Every row gives one point. To make a cloud, some directions were put in groups of two or more. Within a group, all points are equally far from the middle, so they leave a hole (a ring in 2 directions, a hollow ball in 3). The other directions are filled evenly. Then the cloud was stretched, turned, moved and blurred a little. Count the holes, and give their numbers of directions, smallest first.
(in the rows, 100 means zero)

Cloud:
array([[118, 121],
       [ 45, 103],
       [ 96, 141],
       [ 73,  59],
       [102,  62],
       [ 58, 133],
       [119,  81],
       [ 69, 140],
       [ 46, 109],
       [ 50,  81],
       [120, 116],
       [121, 113],
       [ 53, 125],
       [ 96, 141]])
Holes: 1 (2)

Cloud (30 x 4):
array([[ 69, 124, 102,  64],
       [129,  98,  79,  78],
       [ 97,  97,  63,  38],
       [ 27, 100,  53,  81],
       [ 96,  68,  49, 101],
       [ 94,  57,  55,  99],
       [ 84, 100,  75, 139],
       [ 93,  95,  49,  63],
       [116,  78,  79,  83],
       [ 73, 104,  34,  64],
       [107, 132,  58,  47],
       [ 48,  57,  86, 103],
       [ 84,  53,  84,  90],
       [119, 133,  72,  83],
       [ 97,  53,  57, 106],
       [106,  90, 105,  61],
       [ 92, 106,  46,  51],
       [ 93,  49, 117, 156],
       [ 68, 123,  74,  91],
       [111, 111,  60,  75],
       [143,  96,  87, 103],
       [ 90, 104,  47,  85],
       [ 92, 107,  47,  68],
       [105,  37,  64, 136],
       [109,  33,  88, 136],
       [147,  82, 117, 105],
       [105,  73,  63,  86],
       [126, 101,  70, 107],
       [127,  44,  86, 141],
       [ 82, 147,  74,  67]])
Holes: 1 (2)

Cloud:
array([[ 48, 123, 114,  45,  95, 137],
       [ 78, 109, 146,  82,  55, 122],
       [ 90, 113, 130, 139, 108,  78],
       [101, 128,  81, 121,  63,  72],
       [ 77, 140, 125,  64,  79, 107],
       [111, 136,  93, 126,  65,  85],
       [107,  74,  64,  97, 114,  72],
       [ 58,  84,  85, 108, 101,  93],
       [ 95,  99,  90, 108,  61, 151],
       [161,  99,  92,  65, 132, 135],
       [ 78,  81, 128, 142,  83,  72],
       [128,  90,  51, 151, 116,  95],
       [ 54,  85, 127, 132, 135,  90],
       [ 83,  80, 107, 128,  83, 122],
       [ 69, 104,  78,  92,  53, 112],
       [ 78, 148, 105,  70, 108, 135],
       [109,  88, 106,  79, 126, 107],
       [114, 113, 170, 144,  43,  99],
       [103,  50, 154, 140, 107,  88],
       [120,  70,  59, 127,  74, 105],
       [143,  80,  76, 101,  85, 153],
       [107, 127,  88, 128,  59,  65],
       [ 76,  92, 124, 144, 135,  78],
       [ 80, 166, 142,  45, 100, 138],
       [128, 115, 122,  89,  47, 113],
       [ 78, 107,  95, 128,  58, 105],
       [124,  99,  84,  81, 148, 131],
       [162,  88,  38, 129,  94, 103],
       [ 50,  99, 142,  62,  44, 104],
       [ 58,  91, 128,  71,  30, 112],
       [128, 115,  76, 133,  96, 134],
       [ 95,  88, 141,  90,  56, 139],
       [114, 126, 118,  62,  64,  96],
       [104, 120, 112, 140,  83, 120],
       [107,  88, 103, 190, 105,  69],
       [146, 101,  74, 122,  21, 140],
       [ 48, 107, 122,  94,  89, 104],
       [ 51,  90,  78, 136,  63, 121],
       [158,  92,  56, 111, 105, 129],
       [ 79,  84,  98, 125, 115, 121],
       [ 71,  79, 109, 119,   5,  86],
       [116, 124, 153,  86,  82, 144],
       [ 59,  73, 102, 156,  92,  61],
       [134, 115, 114, 146,  28, 122],
       [104, 106, 100,  94,  20, 120],
       [115,  90,  75,  83, 110, 133],
       [ 90,  53, 132, 114,  96, 104],
       [ 96, 139, 156,  87,  92, 112],
       [ 50, 127,  91, 145, 123, 102],
       [100,  99, 123, 139, 128, 143],
       [103,  98,  60,  95, 145,  99],
       [114, 105, 138,  78,  63, 157],
       [ 65,  82,  82, 174, 117,  57]])
Holes: 0

Cloud (73 x 8):
array([[117, 117, 131,  83,  87,  32,  60,  47],
       [116, 176,  63, 119, 122, 106,  88, 116],
       [ 69, 113,  79, 157, 109,  55, 138,  80],
       [ 79,  79,  71,  97,  73,  85, 130, 133],
       [169, 114, 110,  73, 120,  73,  69, 136],
       [ 86,  96, 110, 165, 104, 108,  55,  49],
       [ 87, 131, 113,  33,  61,  81, 116,  92],
       [ 83,  64,  71,  84,  84,  42, 116, 111],
       [168, 121, 146,  95,  71,  62, 107,  95],
       [ 75,  79, 130, 101,  82,  47,  89,  71],
       [132,  44, 118,  73,  92,  31, 118,  99],
       [126, 103, 109, 133,  89,  39, 122,  92],
       [ 45,  84,  63,  84,  67, 107, 122,  84],
       [104, 151, 155, 128,  76,  76,  57,  87],
       [110,  83, 135, 168, 125,  59,  96,  78],
       [141,  80, 103, 157, 135,  45, 109,  69],
       [104, 104, 116, 126,  78, 100, 114, 142],
       [134,  83, 107,  81,  58,  96,  68,  99],
       [ 90, 101,  66, 124, 117,  95, 106, 160],
       [144, 124, 189, 106, 122,  78,  49,  80],
       [101,  85, 108, 164, 106,  57, 120,  99],
       [116,  70,  90,  79, 109, 152, 130, 122],
       [112, 134, 112, 156, 108, 139,  49,  69],
       [118, 125, 114,  80, 129,  80,  33,  80],
       [133, 107,  82,  56,  64,  28,  88, 100],
       [ 97, 141, 113,  42, 113,  79,  68, 128],
       [129,  87, 135,  69,  85,  54, 115, 148],
       [115,  92, 139,  64,  94, 144,  75,  86],
       [ 80, 147, 129,  98, 103,  57, 105,  90],
       [ 71,  83,  73,  88, 121,  94,  76, 147],
       [106,  48,  84,  91,  91,  36, 110, 103],
       [103, 138,  91, 134,  67, 127, 124,  79],
       [110, 102,  79,  77,  84,  74, 156, 125],
       [ 73, 107, 132, 125,  75, 105,  85,  59],
       [ 94, 114, 136,  51, 102, 144,  88, 129],
       [112, 146, 126, 111, 172, 113,  74, 109],
       [141,  80, 117, 108,  71, 114, 121,  97],
       [ 66, 103,  80, 135, 102, 126, 121,  35],
       [109,  42, 105,  79,  60,  83, 117,  54],
       [ 98, 109,  52, 145,  78, 138, 142,  68],
       [ 77, 142, 140, 113, 124,  74,  86, 117],
       [128, 137, 145,  72, 141, 129,  25, 105],
       [ 40, 146,  78, 136,  85, 131,  86,  78],
       [ 86,  59,  83,  93,  49,  62,  86,  79],
       [142,  95, 110, 113, 108, 160, 114, 119],
       [110, 101, 114,  36,  84,  24, 110, 108],
       [ 81, 186, 112,  86,  96, 125,  69,  96],
       [ 72,  86,  63,  81, 104, 140, 102, 127],
       [114, 111,  74, 110,  78,  33, 135, 106],
       [ 89,  55,  78,  84,  79, 125, 123,  43],
       [ 75,  47, 118, 105, 107,  56,  75, 110],
       [144,  82,  78,  99, 124,  59,  94, 118],
       [105, 111, 103,  63,  85, 153, 103, 151],
       [131, 117,  85,  91, 115,  59,  95, 147],
       [170,  82,  98, 126, 150,  84, 109,  92],
       [118, 122,  90,  74,  45,  44, 110, 119],
       [113, 173, 102, 101, 145,  91,  71,  90],
       [ 96, 135, 120, 128,  73, 102, 114,  49],
       [ 98, 120, 105, 149,  68,  89, 110,  43],
       [100, 106,  93, 168,  86, 102,  92,  42],
       [ 55, 114,  73,  92, 118,  88,  80, 102],
       [139, 101,  66, 139, 117, 123,  74,  99],
       [136, 132,  59, 119, 135,  55, 112,  99],
       [144, 145, 134, 102,  96,  40,  95, 133],
       [ 50, 125,  78, 144, 132, 151,  76,  91],
       [ 67, 128,  75, 149,  91,  89, 141,  70],
       [ 78,  87,  68,  86, 134, 110,  68, 133],
       [ 85, 129, 133,  63,  89,  57,  44, 133],
       [113,  95,  66,  69,  67, 131, 146,  92],
       [142, 103, 155,  66,  57, 127,  47, 139],
       [ 95, 105, 149,  83,  96,  25,  94,  77],
       [ 87, 130, 176,  80,  79, 128,  62, 111],
       [ 60, 104, 110, 140,  75,  84, 110,  49]])
Holes: 2 (2, 3)

Cloud, 93 rows:
array([[ 88, 127,  88, 109,  67, 148,  79, 123,  89],
       [144,  91, 114, 103, 156, 110, 184,  86, 100],
       [ 99, 144,  78,  76, 148,  62,  77, 102, 105],
       [153, 104,  89,  87, 170, 112, 152,  93,  76],
       [114,  80, 115,  91, 139, 100,  44,  95, 138],
       [111,  97,  83, 138, 104,  57, 168,  92,  92],
       [104, 106,  93,  87, 164, 124, 170, 126,  51],
       [ 73,  56,  89, 131, 126,  94, 112,  66,  98],
       [125, 113,  86,  77, 150,  93,  96, 160,  92],
       [120,  96, 102, 113,  66,  84, 140, 161,  68],
       [166, 139, 140,  98,  96, 121,  95,  92,  79],
       [ 82, 139,  95,  88, 133,  96, 173, 117,  62],
       [ 75,  93,  99, 109, 111, 116,  44, 122,  93],
       [ 98,  95, 111,  71, 114,  90, 138, 137,  41],
       [108,  47, 106, 137,  72, 117,  96, 111, 128],
       [141,  71, 118, 127, 146, 107, 154, 105, 117],
       [107,  72, 144,  61, 114, 125, 106,  71,  76],
       [111,  69,  99, 131,  87, 106,  82,  79, 147],
       [117, 122, 106, 141,  92,  59,  61, 122, 114],
       [ 58,  94,  74,  92, 119,  74, 139,  75,  72],
       [173, 127, 100,  69,  67,  87, 128,  98, 111],
       [116, 132,  88,  59, 172,  98,  94,  93,  96],
       [182, 133, 116,  65, 101, 133, 121,  86, 109],
       [108,  98, 119,  53,  69, 130,  82, 104, 107],
       [140,  83, 101,  80, 112, 135, 108,  90,  52],
       [108,  79, 120,  96, 111, 163, 182,  83,  76],
       [135,  71, 127,  86, 121,  72,  81,  69, 113],
       [169,  77, 150,  94, 109,  84,  98, 132, 127],
       [195, 146, 114,  85, 112, 109, 126, 104, 122],
       [104, 133,  65,  83,  98,  82,  61, 100, 141],
       [125, 110, 114,  60, 139, 133, 110, 102,  48],
       [111, 139,  43, 113, 111, 124, 150, 120,  78],
       [ 87,  41,  79, 123, 111, 100, 157, 101,  47],
       [172,  91, 100, 115,  48,  91,  95, 100, 118],
       [108, 148,  69, 115,  80, 138, 140, 121,  95],
       [106,  98,  48, 128, 115, 103, 110, 119, 113],
       [115,  65,  76, 131, 106, 126, 138,  64,  92],
       [ 99,  86, 105, 121,  74,  65, 128, 101, 152],
       [102,  75,  92,  75, 161, 105, 168,  74,  95],
       [110, 103,  87,  77, 132,  65, 116, 170, 104],
       [116, 151, 140, 101,  85, 120, 105,  79, 119],
       [144,  69, 105, 126,  72,  62, 160, 112,  87],
       [ 78,  29, 132, 125,  93, 108, 129,  72,  99],
       [112, 104, 140, 142, 102, 115, 121, 101, 100],
       [ 49,  71,  94, 124,  91,  69, 110,  91,  73],
       [120,  79,  94, 113,  95, 134,  92, 150,  95],
       [130, 148,  71,  60, 101, 115, 114, 124,  57],
       [ 72,  62,  85, 107,  98, 105, 156, 136,  38],
       [143, 103,  82,  96,  97,  35, 123, 150, 114],
       [135, 121,  68, 105, 166, 103, 131, 119,  70],
       [ 66,  93,  55, 109, 122,  65, 156, 109,  87],
       [146, 117, 124,  78, 141,  96, 184,  79,  85],
       [134, 174, 118,  79,  75,  99,  91,  90,  88],
       [102, 166,  70,  77,  81,  79,  93,  86,  96],
       [ 58,  57,  95,  94, 118,  56, 136, 112,  74],
       [108,  88,  60, 115,  71,  59, 158, 133, 100],
       [ 99, 138, 122,  97,  75, 100, 117,  59,  78],
       [ 95,  91, 113, 111,  66, 168, 126,  81,  94],
       [174, 101, 105, 110,  75,  64,  73, 120, 147],
       [ 96,  95, 137, 140,  74, 110, 104,  93,  75],
       [ 83, 104,  60,  94, 129, 117, 163, 100, 105],
       [109, 146, 134,  88, 125,  85, 133,  85, 115],
       [114, 107,  97,  69, 119,  96, 112, 172,  88],
       [155, 137, 108,  65,  66,  82, 129, 100,  94],
       [102,  74, 128, 119,  94,  51, 144, 124, 127],
       [174, 112,  92, 117, 119, 123, 118,  83, 122],
       [ 76,  88, 107,  87, 148,  69,  57, 108, 106],
       [ 98,  89, 106,  66,  97,  75, 101, 165, 108],
       [127,  98, 127,  99, 105,  97,  50,  94, 168],
       [ 66,  69,  78, 106,  78,  70, 128, 134, 123],
       [134, 132, 157,  97,  94,  98,  63, 103, 122],
       [ 60,  48, 110,  79,  87, 112, 118, 124, 108],
       [103,  94, 130,  86, 109, 118,  71,  80,  61],
       [149, 171,  86,  92,  58, 133,  86, 103, 106],
       [ 61,  55, 111, 112,  93, 123,  76, 107, 123],
       [143, 105,  72,  67, 120, 111, 161, 110, 112],
       [128, 133, 107,  52, 122, 107, 113, 149, 121],
       [134,  27, 113, 105, 114,  95, 158,  95,  98],
       [ 94,  76, 168,  93,  88, 108, 101,  83, 107],
       [104, 119,  49, 135,  46,  83, 126, 105,  94],
       [175, 142, 127,  70, 110, 108, 150, 117, 113],
       [ 63, 108,  72,  90, 115,  52,  98,  94, 102],
       [152,  98,  59,  90,  82, 115, 120, 109,  95],
       [112, 120,  74, 121,  67,  67,  73,  95,  71],
       [145, 151,  85,  99,  45, 101,  92, 119,  71],
       [129, 110,  51,  94,  79, 121, 128, 120,  56],
       [ 85,  68, 144,  59, 114, 136, 102, 109, 109],
       [102,  51, 153,  71, 101, 106,  88, 105, 136],
       [132,  89, 123,  70,  76,  78,  66, 142, 143],
       [130, 119,  48, 106, 117, 106, 149, 131, 106],
       [122, 118,  80,  60, 123, 124, 133, 116,  40],
       [135, 166,  83, 121,  74,  80,  95,  75, 117],
       [ 75,  81, 142, 111,  73,  77, 102,  88,  90]])
Holes: 3 (3, 3, 3)

Cloud (94 x 9):
array([[ 89, 118,  99, 118,  55,  92, 113, 175, 123],
       [109, 116, 110,  75, 127, 143,  53,  57,  53],
       [ 81, 117,  76,  88, 128,  97,  53, 148, 148],
       [ 48,  92, 144,  97, 120,  86,  91, 142, 136],
       [ 55,  83, 148, 101, 135, 133, 118, 126,  74],
       [100, 119,  88, 120, 102,  88, 141, 163, 109],
       [ 49,  84, 159,  86,  99, 123,  65, 124,  50],
       [ 99, 142, 140, 133,  91, 101,  43,  54, 107],
       [ 45, 114, 123,  66,  55, 100,  64, 102, 129],
       [ 84,  77,  80,  43,  79,  95, 128, 131,  96],
       [150, 140, 129, 103,  43, 132,  75, 121, 164],
       [154,  81, 115,  90, 107,  76, 116,  92, 133],
       [ 73, 114,  96,  84,  31,  96,  94,  77, 122],
       [ 94, 120, 127,  36,  55, 112,  32, 116, 113],
       [ 51, 140, 107,  62,  48,  62,  94, 145, 102],
       [ 92,  87, 154,  80,  97,  92, 126,  97,  53],
       [ 39, 128, 120, 112, 134,  83,  89, 144,  89],
       [131, 137, 153, 151,  56,  79, 102,  90,  82],
       [ 56,  50,  92,  83,  85,  80,  82, 129, 124],
       [106, 156, 123, 101,  71,  43,  87,  75, 103],
       [129, 165,  85,  89,  81, 119,  94,  50,  87],
       [ 70, 122, 161,  89,  93, 125,  12, 112, 110],
       [108, 110,  90,  80,  94,  76, 110, 137,  53],
       [121, 134, 116,  88,  84,  85,  26,  67, 132],
       [149,  88,  62, 110,  90, 109,  53,  90, 153],
       [ 65,  71, 118, 134, 118,  77,  92, 138,  86],
       [115, 100, 108, 131, 176,  92, 115,  93,  57],
       [ 83, 115, 109, 108,  79,  78, 157, 133,  65],
       [100, 101, 124, 112, 127, 135,  71, 110,  32],
       [107, 172, 104, 116, 115,  97,  79,  74, 133],
       [111, 107,  81, 135, 166, 123, 102,  61,  87],
       [ 70,  78,  99,  55, 111,  84,  73, 108, 134],
       [110,  69,  99,  93, 155,  89,  81,  75, 107],
       [148, 131,  86,  75, 118,  71,  92,  90, 119],
       [116,  63, 134, 100,  66, 129,  98, 111,  65],
       [118,  73,  53, 103, 148, 103, 129, 130, 159],
       [130,  66, 105, 126, 159, 144,  98,  92,  79],
       [ 71,  92, 105,  91,  62,  83,  47,  98, 147],
       [ 37,  92, 126,  88, 130,  77,  98, 108,  59],
       [ 87, 127, 188,  84,  83, 112,  29, 100,  92],
       [ 66, 114, 129, 114, 148, 124,  36, 121, 109],
       [101, 106, 127,  69, 153,  95,  99,  88,  94],
       [ 65,  66,  87, 114, 156,  79,  85, 122,  92],
       [134,  55,  83,  90, 130, 123,  75, 119, 150],
       [ 81, 119, 156,  87,   7,  96,  70, 147, 127],
       [120,  94,  81, 119, 129,  59,  88,  56,  84],
       [ 99, 141,  72, 120, 104,  99,  35,  77, 115],
       [124, 141,  48, 100,  89,  81,  98,  42,  97],
       [ 49,  76, 162,  95, 125, 107,  84, 126, 108],
       [139, 104, 135, 150, 100, 140,  93,  94,  64],
       [ 80,  68, 110,  59, 124, 146,  93, 133,  75],
       [115, 157,  85, 129, 105,  71,  61,  95,  76],
       [ 68, 102, 110,  43,  92, 132,  97, 115,  62],
       [137, 125, 102, 162,  36,  70, 112,  83, 107],
       [ 70, 106, 159,  96, 140, 119, 117, 102,  60],
       [ 80,  97, 126,  64,  43, 109,  54, 135,  61],
       [128, 129, 117, 128,  32,  89, 128,  54,  77],
       [108, 117,  94,  82, 144, 133,  73, 150, 129],
       [ 99, 143, 148, 139, 136,  84, 110,  91,  91],
       [ 54,  91, 160,  94,  72,  82, 112, 159, 108],
       [ 83, 100,  78, 121,  88, 135,  71, 102, 139],
       [111, 109,  75,  83, 102, 149,  79,  64,  98],
       [121, 106, 114, 123,  58,  55, 128, 106, 164],
       [ 76,  85, 142,  66, 105, 127,  25, 130, 118],
       [119,  63,  77,  79, 130, 134,  97, 128, 161],
       [ 61,  88,  75, 115,  64,  40, 128, 137,  88],
       [117, 118, 114, 162, 111,  86,  77,  99,  69],
       [ 70,  99,  53, 106,  57,  93, 130, 145, 131],
       [ 93,  89,  96,  89,  93,  64,  51, 146, 132],
       [148,  98,  59, 138, 135,  97, 152,  73,  90],
       [105, 130,  69, 127, 139, 112, 120, 139, 118],
       [104, 126,  98,  83, 107,  92, 149,  89, 112],
       [ 75, 142,  83,  91,  30,  72,  46,  98,  76],
       [ 49, 125, 136,  76,  40,  78,  60, 157,  87],
       [100, 131,  97, 107,  89, 129,  30,  77, 142],
       [ 74, 130, 107,  69,  49,  81, 119, 134,  55],
       [108, 113,  84,  67, 146, 124, 123, 105, 110],
       [ 62, 139, 153,  93,  87,  66,  79, 144,  86],
       [130, 160, 119, 151, 116,  82, 124,  85,  87],
       [119, 158, 106,  82,  63,  82, 131, 105, 107],
       [128,  55,  93, 131,  98,  82, 117,  73, 117],
       [112, 153, 104,  67,  58,  55,  83, 102, 129],
       [ 86,  95, 112, 134, 155,  84,  94, 142, 146],
       [ 44, 117,  88,  69,  98,  61,  86, 114, 123],
       [132, 155, 108, 137,  65, 114,  39,  86, 153],
       [ 71, 135,  86,  80,  76,  34,  74, 107,  95],
       [ 96, 154, 102,  79,  63, 141,  52,  99,  71],
       [ 50, 101, 143,  82,  43,  90,  48,  98,  80],
       [149, 140, 135, 138,  43, 115,  72, 121, 138],
       [134,  91, 105,  97,  44,  67, 139, 118,  84],
       [101, 119, 106,  89, 123, 110, 120,  50,  84],
       [ 52, 148,  94,  95, 112, 101,  54,  84,  75],
       [108, 134,  95, 152,  26,  68, 123, 103, 105],
       [ 69, 101,  96,  85,  80, 130,  43,  86,  64]])
Holes: 1 (9)
